Every row gives one point. Examples show where two turns around zero, p and q, send a point. Write where each new point lands after one turn and then the other. Backwards means that the second turn is done in reverse. Each puzzle has new turns, and all numbers are rounded.

Turn p:
[-33  24   3] -> [-37  18   1]
[-62 -38 -10] -> [-34 -14  63]
[ -1 -30   5] -> [16 -7 25]
[40 -3  3] -> [ 34  -5 -20]
[72 37 28] -> [ 49  28 -64]
[-16   9 -30] -> [-28 -21  -5]
Turn q:
[53 29 61] -> [ 43 -74  -8]
[-28  12 -26] -> [-16  30 -21]
[  4  -5 -32] -> [-32   7   3]
[-29 -36  -3] -> [ 5 37 27]
Where do these land?
p, then q: [-57  10  18] -> [ 42  24 -37]
p, then q: [ 21  38 -26] -> [-43  27   4]
q, then p: [ 52 -13  30] -> [46  3 40]
q, then p: [-17 -36 -23] -> [-19  41  -8]

Turn p:
[ -5 -23  17 -25] -> [ 30 -17   4 -15]
[ 26  46  22 -48] -> [ 33 -16  13  63]
[ 35 -27  10 -12] -> [  0 -45  10  -7]
[-40 -32 -18  70] -> [-44  43  -4 -64]
[  1  -4  18 -40] -> [ 39 -18   2   8]
[-13 -30 -43  20] -> [-26   3 -38 -35]
[-4 69 -6 35] -> [-33  51  12  48]
Turn q:
[ 16  34  -6 -13] -> [-11 -25  19 -23]
[ 20 -85  37  16] -> [ 60  15 -65  34]
[-10  19 -28  46] -> [-17  -6  37  41]
[ -6  -7 -30   0] -> [10 17 24  3]
[-22  39  26 -49] -> [-44   1 -14 -54]
Where do these land?
p, then q backwards: [ 86 -19 -29 -24] -> [41 52 49 49]
p, then q: [-32 -41  -6   8] -> [  8   7  11 -51]
q, then p: [-12  43   0 -17] -> [ 43  14  -4 -15]
q, then p: [-24  19 -11  48] -> [-13  40  28 -28]
q, then p backwards: [-18  -2  46 -15] -> [ -9 -11 -49   7]

Turn p:
[-10  41  -6  20  35  -6  16  19] -> [ -8 -33  24   0 -20  -3 -41 -17]
[ -3  22  67  27 -25  88   9  19] -> [ 22 -68 -36   3 -58  21  26  61]
[ 13 -15 -34 -13   3  20 -33   0] -> [-37  31  -1 -17  -4 -12  10  18]
[  9  30  44 -37 -36 -13 -12 -30] -> [ 28 -31 -26   7  47 -37  22  15]
[-25 -46 -24 -37   4 -38 -28 -13] -> [-10  65 -29   0  34  -9 -10 -24]
[-27  48  23  22 -16 -33  27 -71] -> [ 47 -43   1  23   2 -48  23 -62]
[  9 -44 -23 -14 -45 -27 -58  19] -> [ -7  75  -3  28  29 -14   8  40]
[ 48 -44  15  11  35  -6 -21  -2] -> [ 26  37  21 -57   1  12  -2  21]
[-41  41  29   0  45  18 -20  13] -> [  0 -36 -34 -13 -31 -24 -55   1]
[ 24  -6   4  23   8 -14  52  12] -> [ 18 -16  40  -2   1  43   2 -16]
[  2 -26 -95  -2  -9  11  68  34] -> [-79  17  42  28  -2  70  18 -38]
Turn q:
[ 11   0  63  37 -62 -31 -13 -32] -> [ 15  44 -27  54 -75  -4  -8  -5]
[-15 -28 -36 -25   3  19 -10  54] -> [  6  -1 -29 -47  53   2  -3  20]
[-19  50 -41 -16   2  -3  69  46] -> [ 58 -14  38 -33  48  22 -24 -47]
[ 39   9  -4   1   4   3 -38  63] -> [ 24 -39 -38   7  22  20 -23  45]
[-54  31   1 -13  17  15   8 -61] -> [-14   2  41 -14 -22  -1  65 -40]
[-37   7  18   0  23  59  47 -84] -> [-42  44  85  -1 -15  16  56 -23]
[ 62 -17  -8 -11 -27 -22 -27 -10] -> [-23 -18 -27  -4 -41   0 -51  24]
[  2 -19  26  -8  23 -27  -3  12] -> [-19  -6 -25  29  19  -7  -5 -14]
[ 12 -32 -17  36  16 -13 -33  12] -> [ -4 -11 -17  11   9 -46  -7  41]
Where do these land?
q, then p: [-1 27 51  8 27  6 40 55] -> [ 10 -13  30 -58 -65  -2   4   5]
q, then p: [-48   5 -56 -30  21  35 -46 -11] -> [-20 -10 -30 -10  59  64  -7 -34]
p, then q: [-27 -65  37  47 -10  14  21 -26] -> [ 14   7  50 -28 -40  41 -51  25]
p, then q: [-29  15 -30 -63  38   6 -27 -38] -> [-18 -34  -4 -43  -5 -47  31 -55]
q, then p: [ 51  36   3  39 -19   6  26 -12] -> [ 38   2   2   8 -14 -11  13  68]
q, then p: [-20  -2 -37 -25 -33 -64  -2  -5] -> [-12  37   1  -3  53 -41  32 -24]
p, then q: [  8  32  39  11 -41  -9 -28 -43] -> [ -3 -11  -3  28  12 -30 -70 -15]
q, then p: [ 38 -59 -21   0 -24  23  17  33] -> [-40   1 -12  -3   1 -35 -60  35]
p, then q backwards: [ 28  10  14  14  40 -18  -1  46] -> [ 49  10 -36   5 -12  20  30   9]
